Each row is a point. The window is the flat piece filled in between its corners: a triangle in 3 columns, a solid with four corners in 4, and so on. A path goes straight from each point to the next, and from the last back to the first. After which points does the path pass through the window?
(in the rows, 128 means zero)

Window (3 x 3)
[[ 76 162 150]
 [167 100 162]
 [ 89 187 128]]
Path:
(1): [ 82 147 123]
(2): [ 85 178 113]
(3): [ 97 184 148]
(4): [ 79 230 163]
(5): [ 40 179  90]
(6): [ 68 146 118]
(7): [ 72 199 163]
(8): [151 148 168]
(9): [137 114 103]
(10): [ 90 130 112]
(11): [ 96 178 183]
(12): [ 90 184 176]
Through the window after points: 2, 10, 12

Window (4 x 4)
[[158  94 118 158]
 [136 226 142  59]
 [100 128  44  95]
 [131 152 185 144]]
Path:
(1): [159 143 101 175]
(2): [142  76 157 121]
(3): [137 195 167  21]
(4): [133 231 114 111]
(5): [120 109  71 166]
(6): [127  59  98  83]
(7): [134  97 180 103]
(8): [132 167 165 156]
(9): [128 139  85 151]
(10): [138  66 101  72]
(11): [166  93 216 120]
(12): [143 177 150 199]
Through the window after points: 1, 3, 7, 9

Window (6 x 6)
[[ 86 180 204  69 152 155]
 [169  69  79  97  88 143]
 [178 161 113 118 158 139]
 [157  83 146 209 128 171]
 [140 173 198 182  35 182]
 [ 32 180 151  86 136 155]]
Path:
(1): [156 137 144 158 126  80]
(2): [145 147  96 123 134 186]
(3): [166 129 114  98 132 207]
(4): [149 144 126 129 134  86]
(5): [ 92 166 158  78 106  75]
(6): [105 181 122  66 143 195]
(7): [ 81 182 200  98 129 213]
(8): [ 84 199 208 131 134  92]
Through the window after points: 3

Window (8 x 8)
[[151 134  44 141 164 107 134 102]
 [122 193 110 165 151 126 202 122]
 [ 93   7  43  80 132 207 158  86]
 [139 118 139 129 181 132 129 109]
 [103 182 116  70 119 122 137 114]
 [131 149 111 166 115 152  30 111]
 [137 190 126 143  73  70 198 127]
 [197 127 150 117 130 220 211  92]]
Path:
(1): [149 139 107 119 133 138 158 162]
(2): [146 141 110 124 108 131 160  59]
(3): [118  91  76 143 142 155 155  43]
(4): [129  91  78 122 141 168 163 133]
(5): [161 111  90  94 124 163 163 167]
(6): [147 120 112 125 117 143 148  64]
(7): [125 152 110 121 119 122 136  49]
(8): [142 142 112 108 115 136 144 143]
(9): [135 108 107 110 139 173 146 126]
(10): [122 104 121 121 135 161 143  76]
(11): [115 170 128 112 142 105 171  30]
(12): [135 142 104 115 130 142 167 191]
Through the window after points: none

Window (11 x 11)
[[101 168 154 132 153 144 181  39 104  91  93]
 [ 83 170 169 185 166  54 113 128  92 152 103]
 [200 163 173 129 132  62 123 235 103 112 152]
 [184 184 154 109 180 172  88 200  44 133  86]
 [162 148 141  96 167 173  94 159 171  59 139]
 [136  78  60  92 129 201 165  40 162 184  89]
 [131 107  53 211  70 195 145 143 137 118 136]
 [172  75 108  92 133 118  81 118 110  94 121]
 [ 74 167 118  99  96 103  81 127  82 122 130]
 [119  79 192 103  91 118  78 130 115 160 113]
 [219 146  95 110 125 196  81  97 120 145 134]]
Path:
(1): [117 117 127 123 146 162  89 111 109 145 157]
(2): [165 118 138 128 159 162 130 126 100 134 174]
(3): [192 145 122 126 114 134  95 154 159 106  57]
(4): [158 144 127 124  94 121 103 126 127 131  67]
(5): [138 112 137 116 128 139 121 115 104 149 137]
(6): [154 101 113 111 139 171 113 124  99 139 171]
(7): [167 150 106 137  96 141  92 110 142 119  54]
(8): [158 147 130 121 126 142 114 132 143 102  83]
(9): [135 118 115 119 160 186 125 137 103 133 179]
(10): [145 128 148 134 159 157 127 101  94 136 164]
(11): [152 156 119 109 110 131  92 124 129 121  54]
(12): [141 146 128 103  88 142 103 116 105  95   7]
Through the window after points: 6, 8, 10

Window (12 x 12)
[[102  85 129  74 123 144 129 170  82 129  85 116]
 [238 142 172 107 132  30 163  85 159 115  80 122]
 [ 94 205 197 132 202 195  66 132 136 160 187 185]
 [150  81 102 192 174 171  89 170 118 177 100 148]
 [111 196   7 113 159  93  91 144 204 145 228 132]
 [127 128 141 110 214  99 157 188  46  45 152 126]
 [105  82 180 186 171 124  49 187  97 126 140 125]
 [120 128 148 188 110 150 105 105 131 146 124  91]
 [165 129 141 110 121 160  76 214  30 117  85 128]
 [184  74 147  96 144 156 129 154  76 136 158 154]
 [136  96 151 110  92 166 157 164 153  90 119 146]
 [145  85  34 134 132 141  67 117 185 105 125  89]]
Path:
(1): [122  95 127 168 124 107  92 103 102 116 124 175]
(2): [140 126 149 123 170 174  95 210 157 133 147  61]
(3): [148 117 139 133 157 169 120 199 116 154 120  78]
(4): [123  98 114 138 121 109  99  96 109 120 105 177]
(5): [102 112 122 149 148 154  91 147  98 110 149 169]
(6): [114 128 138 125 167 162  99 189 129 127 160 115]
(7): [176 105 152 111 174 164 117 213 168 147 133  68]
(8): [123 108 142 161 132 115  93 127 107 111 123 153]
(9): [114 117 100 149 132 142  92 133 116 114 147 171]
(10): [127 124 108 121 158 149 102 178 118 123 139  78]
(11): [161 141 104 112 167 140 112 188 153 143 179  58]
(12): [124 131  94 115 136 110 109 135 127 128 127 157]
(13): [116 109  91 141 122 125  66  96  84  93 134 181]
(14): [162 119 140 134 160 153 123 177 160 140 148  93]
(15): [126 160 162 125 178 175  98 155 130 150 165 133]
(16): [106 144 167 141 166 141  62 132  98 118 147 205]
Through the window after points: 1, 3, 7, 11, 15

Window (14 x 14)
[[ 95 135 171 112 116 141  98 187  62 114 108 129 105  84]
 [215 164 119  79 102 112 127 115 120 152 134 191  95 154]
 [ 58  96 124 169  86  98 104 110  98 123   7 162 163 157]
 [107 144  93 189 133 188 125  65  43 143 131 178 130 117]
 [153 175 155 111 142 112 109  86 177 129 171 172  89 136]
 [172 106 113 100 126 144 141 149 137 165 126  85 149 143]
 [135 162 118 124  64 224 140 109 123  84 108 108  86 142]
 [188 115 110 144 133 121  83 114 176  66 138 178 167  93]
 [ 81 173 169 153  62 167 170 151 148 102 151 173 143 132]
 [179  59 115 135 122 142 118 166 180  79 198 110  46  67]
 [166 170  84 127  76  93 119 114 119 147 125  83 106 156]
 [163 138 174 183 141  67 171 215 158  79  91  90  92 123]
 [136 111  37 119 123 146 121 183 188  85 117  82  84 120]
 [141  90 131 192 101 150  67 158 199 158 100 172 118  97]]
Path:
(1): [122  99 129 140 110 167  87 123 128 106 151 131 149 167]
(2): [153 144 102 129 108 141 130 120 133 136 112 146 112  98]
(3): [128 147 117 104 125 109 132 133 125 145  84 131 136  36]
(4): [148 101 147 143 111 165 105 170 115 100 159 120  99 174]
(5): [181 123 131 124 103 191 100 144 120  64 112 116  98 210]
(6): [ 88 147  73 139  98 121 162 142 172 144 113 111 103  35]
(7): [132 140 123 117  78  95 167 134 170 139 109 152 130  30]
(8): [139 102 144 164 144 194  74 144 110  84 111 156 102 201]
(9): [152 127 132 144 133 160  66 135 129 101 148 151 109 165]
(10): [123 142  99 151  80 124 171 119 136 122  95 165 103  51]
(11): [144 155 106 123  99 127 140 121 189 132  59 161 105  50]
(12): [140 111 114 147 113 148 106 147 131  84 153 125 133 158]
(13): [145 128 108 139 115 129 109 150 121  87 146 114 126 207]
(14): [150 157 126 113 111 128 159 104 139 131 106 149  95  31]
(15): [159 151 128 119 114 139 138 127 138 123 130 137  94  98]
(16): [149 141 128 159 124 158 108 160 110 107 178 140 108 148]
Through the window after points: 3, 5, 11

Window (14 x 14)
[[249 170 128 177 156 109 134 203 147 151  73 117 163 170]
 [ 85 178 237 188  69 176  64 128 104 144 147 141 147  54]
 [236 152 134 127 207 128  51 185 135 140 123 127 157 246]
 [132 113 129 119  99 216 102 126 106  79 124 123 157  43]
 [184 134 110  83 160 125 154 138 163 144  80  39 158 234]
 [109 130 140 219 111 147  49  92 103 130 124 119  88  48]
 [202 175 122 176 137  95  28 224 183 102  78  74 188 215]
 [116 129  74 134 158 153 141 161 187 161 152 143 186 163]
 [ 76 123 111 111 103 217 184 159 146  84 166 133  38 111]
 [103 134 104 128 180 126 173 178  87  86 136  98 167 167]
 [ 71 124 148 137  48 162  68 138  71 138  77 182 100  59]
 [122 156 190 144  98  94  64 104 144  84 118 179 127  48]
 [163 107 174 133 121 102  43 209 135 165 133  98 108  71]
 [ 57  56 152 128 171 221 177 156 157  97  87 135  92 110]]
Path:
(1): [155  89 173 142 103 135  97 174  95 133 138 133 136 119]
(2): [106 215  83 128 225 118  93 186 194 121  96  56 125 121]
(3): [124 168 145  93 165 168  77 175 120 166  77 112  83  78]
(4): [136  75 154 205  87 123  94 130 140  80 132 145 198 139]
(5): [125  82 151 161  48 115  93 136 126 114 141 161 145 126]
(6): [117 174 150 132 163 184  73 154 131 113 104 102 123  79]
(7): [109 162 136  83 188 174  71 183 146 116  86 127  83 121]
(8): [114  90 142 166 116 164 144 143 117 111 119 130 148 122]
(9): [170 107 182 163  90 143 108 131 125 100 141 131 146 132]
(10): [ 89 163  76 146 173 174  70 138 123 142  83 100  99  62]
(11): [158 223  82 134 169 177  78 168 129 124  76 112 149  38]
(12): [127  94 144 143 112 148 103 138 129 110 125 130 130 134]
Through the window after points: 1, 7, 9

Window (14 x 14)
[[ 62 114 163  21 105  79  71  54 128 191 130 131 130 144]
 [138 150  96  94 160 123 104 129 151 123  39 112 116  94]
 [160 161 112 202  71 116  92 122 168 132 120  81 119 110]
 [175 131  85 111  97   7 161 109  70 120 191 167 138 108]
 [ 75 108 164 199 133 111 178 151 195 118 116 133 191 203]
 [100 145 125 128 131  33 213 102 178 243 162 121 218 116]
 [146  96  88 174 147 123 143 150 176  67 123  89 230 174]
 [ 69 103 159 179  98 153  99 103  86 136 137 132 114 112]
 [ 96 168 130 163  95 137 127 165  89 165 138 133 147 133]
 [ 88 119 136 178 131  89  76 149 127 120 148 142 146 128]
 [106 150  52 149  82 161 101 112 212 132 149  90 113 102]
 [ 94 191 160 156 142 153 131 122 138 130 132 138 168 112]
 [166 142 129 138 145 123 114 133 114 171 135 168 121 111]
 [154 142 116 144 118 127 118 162 128 110 167  90  96  88]]
Path:
(1): [128 132 110 172 142  93 129  74 110 134 135 108 122 168]
(2): [105 158 105 179 160 111 107 123 137 141 133  86 129 154]
(3): [131 124 130 149 110 121 133 134 148 121 134 131 170 122]
(4): [132 120 130 142  88 116 113 138 143 140 119 133 141 101]
(5): [100 131 114 156 133 108 127 116 138 144 151 108 139 139]
(6): [129 180  73 122 162  82 117  97  82 179 154 110  98 150]
(7): [122 111 157 122  64 139  93 143 167 120 122 119 151  52]
(8): [130 121 124 141  95 110 137 130 138 147 155 137 176 106]
(9): [115 173 116 180 153  76 125 111 136 159 151 105 104 164]
(10): [ 94 152 112 182 168 134 124  89 126 173 159 103 125 164]
(11): [109 129 138 120  65  93 111 140 161 119 109 155 180  92]
(12): [113 130 136 124 109  91 140 145 148 137 144 150 167 122]
Through the window after points: 2, 12

Window (14 x 14)
[[ 79 108 106 110  85 154 106 173 143  46 149 125 102  90]
 [139 136 204 115 139 132 136  58 119 137  69  46 129 118]
 [164  46 141 172 227 138 233 190  74 164 115 180 150 145]
 [135  78  80 106 127  99 173  64 175 100  94 159 117 106]
 [116 209 135  96 210  13 134 116  58 196 148 161 144  98]
 [142 208 160  95  64 155 156 153 160 172  34 104 105  73]
 [139 139  61  84 159 169  75 109  97 115 176 123 153  78]
 [106  61  69  94 175  80 102 133 138 204  89 145 106 185]
 [ 98 202 132 125 144  41 187  87 176 138 122 125 222 103]
 [105  45  24 107 152  71 139  88  89 142  50  93 140 158]
 [ 69  86 200  38  79 176 233 181 119 106  73 121 186  96]
 [194  73 163 128 104 123 147  70  90  96 100 106 174 176]
 [ 57 154 138 136 101 154 141 152 152 135  74 214 148  77]
 [ 76 136 140  95  73 127 186 136 110 165 172 107 164  30]]
Path:
(1): [ 98 138 124  90 125 166 188 100 104 139 122 141 115 136]
(2): [ 85 119 105 100 110 130 249 125 105 168 136 116 129 191]
(3): [147  80 173 104 161 131  92 169 132 121  58 156 167  29]
(4): [101  51 158  81 119 114 134 192 164 120  91 141 208  80]
(5): [126 159 126 101 142 132 177  73  83 141 113 111 112 130]
(6): [103 157 129  90 136 139 176 124 122 140 110 133 138 121]
(7): [137  68 128 112 145  89 132 148  98 136 108 142 157  80]
(8): [124 109 151 128 111  78 115 185 195 151  75 127 152  39]
(9): [105 140 111  98 112 137 164 102 117 113 125 124 133 114]
(10): [113 122 125 137 165 144 231 106 106 176 120 114 142 143]
(11): [137  78 141 123 163 114 157 179 104 121 107 166 152 106]
(12): [120  75 122 107 157  55 127 122 128 136 100 127 186  95]
(13): [ 93 167  80 103 124 178 182  90  87 125 163 142  88 145]
(14): [100 135  87  84 109 160 177  83 129 136 118 136 119 149]
(15): [138  61 155 146 145  71 122 167 155 100  85 116 190  51]
(16): [146 116 153 140 129  95 119 169 164 121 100 155 164  68]
Through the window after points: 2, 4, 6, 8, 10
